Each row of a before or after table is a point. One or more steps were done to the points. Then noise was added and the rows were shuffled. The steps act on columns, c1 being the first. Write out the steps. A step turns or swaps two columns, mirrors them in a line or flattens them onto one, adds a multiple of one to another, or multiplies or shifts one. Angles are multiples of 10 degrees, from the lower column toward the higher: turns from -170 to 170, lines from 10 to 170 but not 90. Use the fewest steps. Two steps may share a column if one is a turn and the other turns, adds or multiplies; they go together, in the order done. Otherwise the lowest column goes first.

Before, 10 rows:
[[-3.9 -3.0]
 [-3.1 -4.1]
 [-2.7 -4.8]
 [ 1.2 -1.0]
 [ 1.4 -3.0]
 [-3.2  0.8]
 [-0.5 -1.1]
 [ 2.9  0.8]
 [-3.0 -0.4]
 [ 2.7 -1.7]]
After:
[[-2.2  2.0]
 [-4.1 -3.5]
 [-3.4 -3.7]
 [-0.9 -0.5]
 [ 1.6 -2.9]
 [-1.2  1.2]
 [ 0.8  3.3]
 [ 0.5 -3.3]
 [-2.3 -4.7]
 [-3.4  0.8]]
Steps: mirror c1 and c2 in the line at 50 degrees

Before (10 x 4):
[[-0.3  0.7 -1.6 -0.2]
 [ 6.6 -0.2  2.8  4.6]
 [-2.1 -2.8 -0.6  0.8]
 [-1.0 -0.9  1.5 -2.6]
 [-0.5 -1.0  0.9  2.0]
 [ 4.1 -3.1  1.7 -5.4]
 [-0.7  3.5  0.0 -0.8]
 [ 1.4  1.0  2.5 -1.3]
 [-6.6  3.5  0.1  0.3]
 [-5.4 -2.2 -0.9 -0.4]]
After (10 x 4):
[[ 0.6  1.5  2.4  0.9]
 [ 3.6  4.7  1.7 -3.9]
 [ 0.2  0.4 -1.5  0.7]
 [-1.8 -1.3 -0.6 -2.7]
 [-0.8 -2.2  1.0 -0.7]
 [-5.2  0.0 -0.7 -2.3]
 [-0.8  1.3  0.0  3.2]
 [-6.6  0.1  0.1  3.5]
 [-1.6  2.5  1.5 -1.2]
 [ 5.8 -4.6  2.8  0.7]]
Steps: add -0.3 times c3 to c1; turn c2 and c4 by 80 degrees

Before, 11 rows:
[[-2.1  4.0 -0.4  5.2  2.7  0.1  0.4  2.3]
 [-1.0  0.6 -5.3 -1.8  1.2 -1.4 -0.1  1.3]
 [-3.6 -3.6 -3.5 -1.9 -3.2  1.3  1.2  0.3]
 [ 1.3  1.7  0.3 -2.1 -0.4  3.7 -1.3  1.9]
 [-1.0 -0.7  2.9  0.2  2.9  7.6  0.9 -1.3]
 [-2.2 -4.1 -4.3 -1.1 -1.2  3.4  1.8  0.5]
 [ 3.6  1.2  1.2 -0.4  0.0  4.8  5.4  2.3]
 [ 1.4  3.5 -2.1  0.4 -0.6 -3.5  2.4 -2.0]
 [-2.0  1.5 -4.5  0.7 -1.1  2.0 -0.7  0.0]
 [-3.9  3.1 -7.1 -0.1  1.3  1.3  1.2 -3.6]
 [ 0.2 -2.9 -3.7  4.4  2.1  3.3 -1.1 -0.1]]
After, 11 rows:
[[ 2.0 -0.7 -0.4  5.2  2.3 -0.1 -1.2  1.7]
 [-0.5 -8.2 -1.2 -0.8 -1.0 -4.9 -2.4 -0.6]
 [ 1.1 -6.3 -2.0  3.5  1.6 -4.9  1.0  1.1]
 [ 2.8 -1.2  1.3 -1.5  0.4 -7.4 -3.4 -0.4]
 [ 1.5 -2.6 -0.1  0.8 -2.2 -4.2 -0.5  0.1]
 [ 0.9 -4.8 -8.3 -0.4  2.5  0.3 -0.9 -0.4]
 [ 1.5 -3.8  2.8 -1.6  1.0 -4.7 -0.6 -0.6]
 [-0.8 -2.1 -3.9 -1.3  0.2 -1.3  2.1 -0.9]
 [-2.7  0.1  3.7 -0.5  0.3 -0.3 -0.7 -0.4]
 [ 0.7 -7.9  0.2 -1.7 -3.9 -3.7 -3.8 -0.8]
 [-6.0 -3.4 -4.7  0.5  2.2 -0.5 -2.3  0.1]]
Steps: turn c1 and c7 by 140 degrees; turn c1 and c5 by -20 degrees; shift c2 by -4.0; turn c3 and c6 by 110 degrees; flatten c4 and c8 onto the line at 20 degrees

Before, 14 rows:
[[ -0.8  -2.6   0.6  -0.4  10.0   1.2   0.7  -0.6  -3.0   0.1   1.8]
 [ -0.8   0.5  -1.1   1.0  10.2   1.8  -2.5  -0.4  -2.4  -0.8  -2.0]
 [ -0.4  -1.6   1.8 -11.4  -0.4   0.5  -4.9  -0.7  -1.9  -0.2   0.9]
 [  3.5  -1.4  -0.7  -4.5  -0.6   1.3  -0.5  -4.2  -2.6   0.6   2.6]
 [  1.0   1.7   1.7   0.1   0.6   0.9  -0.5   0.7   0.4   2.7   0.4]
 [ -1.1   1.4  -2.0   1.0   1.5   1.4  -2.1   0.1  -1.3   2.7   0.5]
 [  2.0   1.9   0.1   0.1   0.1  -2.2   0.9  -1.0  -3.0   3.0  -3.7]
 [  3.1   4.0   1.3   1.0   1.3   1.5  -0.4   0.0  -3.2  -1.8   0.0]
 [ -0.4  -1.9  -1.3  -4.4   0.7   1.7  -0.2   0.2  -1.1  -1.2  -1.1]
 [ -0.6   5.7  -0.6  -0.6   3.4   0.5   0.7  -1.9   9.0  -1.0   2.3]
 [  0.3   0.3   1.7  -0.2  -0.7  -0.3  -2.0  -4.3  -1.2  -1.8  -1.5]
 [ -1.7   1.4   1.2  -2.5  -0.3  -1.4   0.3  -0.9  -3.8   0.2   2.2]
 [  2.9  -1.8  -1.6  -0.6  -0.8 -12.7   0.4   0.8  -1.3  -0.2   2.2]
 [  1.4  -1.2   1.4   1.3  -0.5  -3.5  -0.3  -0.5   0.1  -0.2   1.5]]
After, 14 rows:
[[ -0.2   0.5  -0.7   2.7  -1.9  -5.3  -1.7   0.8 -11.2   0.2  -2.1]
 [ -0.4   0.1   0.6   3.8  -1.5   1.7  -1.9   0.2   0.6  -1.2   2.4]
 [ -0.3  -1.9  -0.4  -6.8   1.6   0.8   0.2  -4.4  -0.7  -1.7   1.2]
 [  0.0   0.8   3.3  -1.5  -0.5  -7.2   5.8  -2.0   5.0  -1.3  -1.8]
 [ -0.1  -0.3   1.6  -1.2   1.1   3.6   4.0  -0.1  -0.2  -1.4  -0.4]
 [ -0.1   0.6  10.2   0.0   0.5   3.3  -2.6  -0.7  -0.4  -0.1  -1.5]
 [  0.5  -0.7   0.6   1.0   1.7   0.1   1.4   0.9   1.1   2.9  -0.4]
 [  0.4  -4.9  -0.3  10.1   1.8   2.0  -1.6  -0.7  -0.5  -0.1   3.3]
 [  0.4  -2.0   1.5  -0.6  -2.0   1.7   1.5   0.0   0.6   2.2  -0.8]
 [  0.1  -0.5  -0.4  -1.2  -0.9   2.9  -1.3  -4.0  -0.2   1.4  -1.0]
 [  0.1   0.2  -0.2   1.5   1.3   2.8   1.4  -0.8  -3.3  -0.2  -1.1]
 [  0.1  -0.4  -0.2  -1.6   1.5  -1.6  -1.2  -0.4  -2.9   0.0  -1.8]
 [ -0.3  -2.6  10.0  -2.3  -1.2   3.1   0.5  -0.6   0.3  -0.8   1.7]
 [  0.6   0.8   0.2  -2.8   0.0   1.4   1.8  -1.2  -3.0   3.2   3.4]]
Steps: flatten c1 and c10 onto the line at 80 degrees; swap c2 and c7; swap c3 and c5; turn c4 and c11 by -160 degrees; add 1.5 times c8 to c4; turn c6 and c9 by 60 degrees

Before (8 x 14):
[[ 1.6 -1.8 -1.6 -0.4  2.5 -0.6  3.6  3.7  0.8  1.1 -3.8  2.0 -0.1  2.1]
 [-0.9  2.3  0.0 -5.4 -2.4  1.1 -2.0 -2.3 -4.3  3.1  0.9  5.0  0.1  2.4]
 [ 0.3  2.9 -0.2 -3.7 -0.1  1.2 -0.9 -3.4 -0.6  3.7  3.7  4.9 -1.0  0.0]
 [-0.2  2.4 -3.6 -1.6  1.4 -5.5  0.1  0.2 -6.9 -1.4  3.0 -5.4  3.7 -2.4]
 [ 0.3  0.6 -2.3  1.1 -2.7 -3.8  1.3 -0.3 -6.9  2.4  2.7 -5.2  0.8 -1.7]
 [ 1.2 -0.5  2.4  0.9  2.3 -2.1  2.2  1.0  2.0 -3.6 -4.2  1.3 -0.4  3.0]
 [-1.3  0.9  1.0  1.2  3.7 -2.1  1.9  5.1  0.8 -1.4 -3.8  0.5 -3.1  2.5]
 [-1.8  0.7  0.4  0.2  3.0  0.5  3.6  0.2 -0.3 -0.7 -5.1  1.7 -1.0  0.3]]
After, 8 rows:
[[ 1.1 -0.5  0.7  0.9 -1.8 -2.1 -2.6 -1.3 -0.8 -3.7 -4.4 -4.1  0.9  0.8]
 [ 0.6  3.1 -4.3 -3.7  0.0  1.1  1.0  5.4  1.3  3.6  3.3 -2.3 -0.8  0.1]
 [-0.9  2.6 -3.2 -5.5  2.2  1.2  2.3  4.5 -2.1  3.0  3.3 -4.3 -0.9 -1.5]
 [-1.3  0.9  0.8  1.2 -3.3 -1.9 -2.7 -3.8 -0.9 -1.6 -3.2 -2.6  5.2  0.0]
 [ 0.4  0.7  2.8  1.0  3.0 -3.6 -0.9 -0.5 -2.4  2.5  6.6  4.8 -0.8 -1.3]
 [-1.4  0.5 -1.1  0.2 -2.5  0.2 -4.2  0.0 -2.6 -0.8 -3.7 -1.3  0.8  0.2]
 [ 1.4 -1.7 -1.1 -0.2 -1.7 -0.6 -4.0 -3.0 -1.3  1.2 -3.2 -1.6  2.2 -2.2]
 [-0.1  2.6  2.6 -1.4 -1.2 -5.6 -0.6 -1.1 -2.5 -1.7  6.8  6.1 -3.2 -1.8]]
Steps: turn c3 and c14 by 120 degrees; turn c3 and c12 by 120 degrees; turn c8 and c13 by 150 degrees; add -0.5 times c4 to c8; turn c5 and c7 by -170 degrees; turn c9 and c11 by -40 degrees; multiply c9 by 0.7

Before (12 x 20):
[[-2.5  1.7  4.8  0.9 -0.7  3.3  2.5  0.6  3.1 -3.8 -1.4 -0.7 -0.9  1.3
   3.0 -2.7  1.4 -0.8  1.8  0.3]
 [-4.6 -0.9  0.1  0.4  0.8 -0.1  1.6  6.5  2.1 -1.3 -3.4  1.1 -2.1  2.1
   1.6 -2.3  1.6  1.0  2.2 -0.2]
 [ 3.2  4.7 -0.1 -0.1  1.8  1.6 -3.7 -2.3 -3.9  4.5  2.0 -0.2 -1.8  2.5
  -2.7  0.0  0.5 -5.3  1.0 -1.2]
 [-1.1 -1.8  0.5  2.1 -3.5  3.3  2.5  2.3  4.4  0.2 -1.4 -1.4  2.3 -0.4
   1.8 -1.9  1.0 -1.3  1.8 -4.7]
 [ 2.0 -1.4  3.8 -2.0 -0.8 -0.5 -2.0  0.3 -2.3  2.3  2.9  1.6  3.0 -3.3
  -4.3  6.0 -4.1 -4.2 -3.2  1.2]
 [-3.5 -4.1 -0.5  0.9 -1.0  4.2  2.3  1.9  3.3 -1.2 -0.7 -1.3  0.6  3.7
   3.3 -4.0  1.4 -1.5  5.6  2.5]
 [ 0.7 -1.0  3.0 -2.3  3.6 -2.2 -3.3  2.5  1.6  2.1 -1.1 -5.7  0.1 -3.7
   0.0  4.9 -2.2 -1.1 -1.4  2.0]
 [-4.1  0.9 -0.6  0.8 -0.8  2.9 -2.6 -1.9  1.4  3.0 -0.2  0.7 -2.4  1.5
   2.1 -4.0  1.5  2.0 -0.6  1.1]
 [-1.0  0.1 -2.1  0.9 -1.5  3.1 -0.5  0.1 -0.4 -3.0 -2.0 -1.2 -3.5  0.9
   0.4 -3.9  5.3  3.8  5.0  0.9]
 [ 0.4  6.3 -5.1 -2.7 -0.3  3.1  0.1 -1.8 -0.3  2.8 -1.2 -0.5 -4.7  0.5
  -1.1  0.2  0.5 -1.0  0.5  3.5]
 [ 2.7  2.2 -0.6 -4.8  4.0 -2.2 -2.1 -2.8  0.7  3.1  4.1  0.8 -2.3 -3.2
  -4.2  0.5 -1.1 -3.4 -0.2  0.2]
 [ 5.0 -0.4  4.7 -3.4  5.1  0.4 -1.9  1.2  1.2  5.1 -1.3  0.5  3.8 -3.4
  -5.1  3.9 -1.8 -2.0 -2.6  2.3]]
After:
[[-2.5  1.7 -2.9  1.3 -0.9  3.2 -2.5 -2.0  2.9 -3.7 -1.5 -3.9 -4.8  1.2
   3.3 -3.0  0.9 -1.1  1.7 -0.6]
 [ 5.1 -0.2 -2.0 -3.8  5.3  0.1  2.6  3.0  1.1  4.4 -1.2 -4.5 -0.2 -3.7
  -5.1  4.0  0.1 -2.1 -2.4  3.1]
 [ 3.2  4.9  0.0 -0.1  1.9  1.3  1.8  1.8 -3.9  4.6  1.8  0.1 -5.6  2.2
  -2.5  0.3 -3.1 -5.5  1.1  0.1]
 [-3.8 -3.9 -1.0  1.0 -1.1  4.0 -2.6 -0.4  3.7 -1.8 -0.7  1.0 -3.6  3.7
   3.3 -4.0  0.8 -1.5  5.6  1.8]
 [ 0.7 -1.1 -6.4 -2.7  3.5 -2.1  3.6  5.8  1.9  1.5 -0.8  0.2 -4.0 -3.9
   0.0  5.0 -1.6 -1.0 -1.5  2.3]
 [-3.7  1.0  1.1  0.6 -0.9  2.8  0.5  0.6  1.4  2.6 -0.4 -0.1 -6.4  1.4
   2.0 -4.0 -2.8  1.5 -0.6  1.9]
 [-1.2 -1.7 -1.8  2.4 -3.4  3.5 -2.6 -0.1  4.3  0.8 -1.5  0.0 -2.0 -0.1
   1.9 -1.2  1.3 -1.4  1.6 -4.9]
 [ 2.3 -1.1 -1.0 -2.0 -0.8 -0.8  4.5  2.3 -2.3  2.3  3.0 -3.9 -0.9 -3.2
  -4.1  6.1  1.0 -4.3 -3.1  1.8]
 [ 2.3  2.3  1.3 -4.9  4.2 -2.0  2.4 -0.7  1.1  2.7  4.1  0.1 -6.4 -3.1
  -4.4  0.3 -1.3 -3.2  0.3  0.1]
 [ 0.4  6.3  2.3 -2.7 -0.4  3.4 -0.7 -1.9  0.3  2.3 -1.4  4.6 -8.7  0.5
  -1.2 -0.1 -0.4 -0.7  0.6  4.2]
 [-0.8 -0.2 -0.3  0.8 -1.5  3.2 -3.6  1.0 -0.5 -3.2 -2.0  2.1 -7.8  0.9
   0.4 -4.0 -3.8  3.8  4.7  0.0]
 [-4.3 -0.7  0.8  0.3  0.6 -0.1 -2.3  5.1  2.4 -1.4 -3.5 -0.7 -6.3  2.3
   1.4 -2.5  0.1  0.8  2.2 -0.3]]
Steps: turn c3 and c12 by -120 degrees; add -1 times c7 to c8; turn c7 and c17 by 130 degrees; turn c10 and c20 by 10 degrees; shift c13 by -4.0
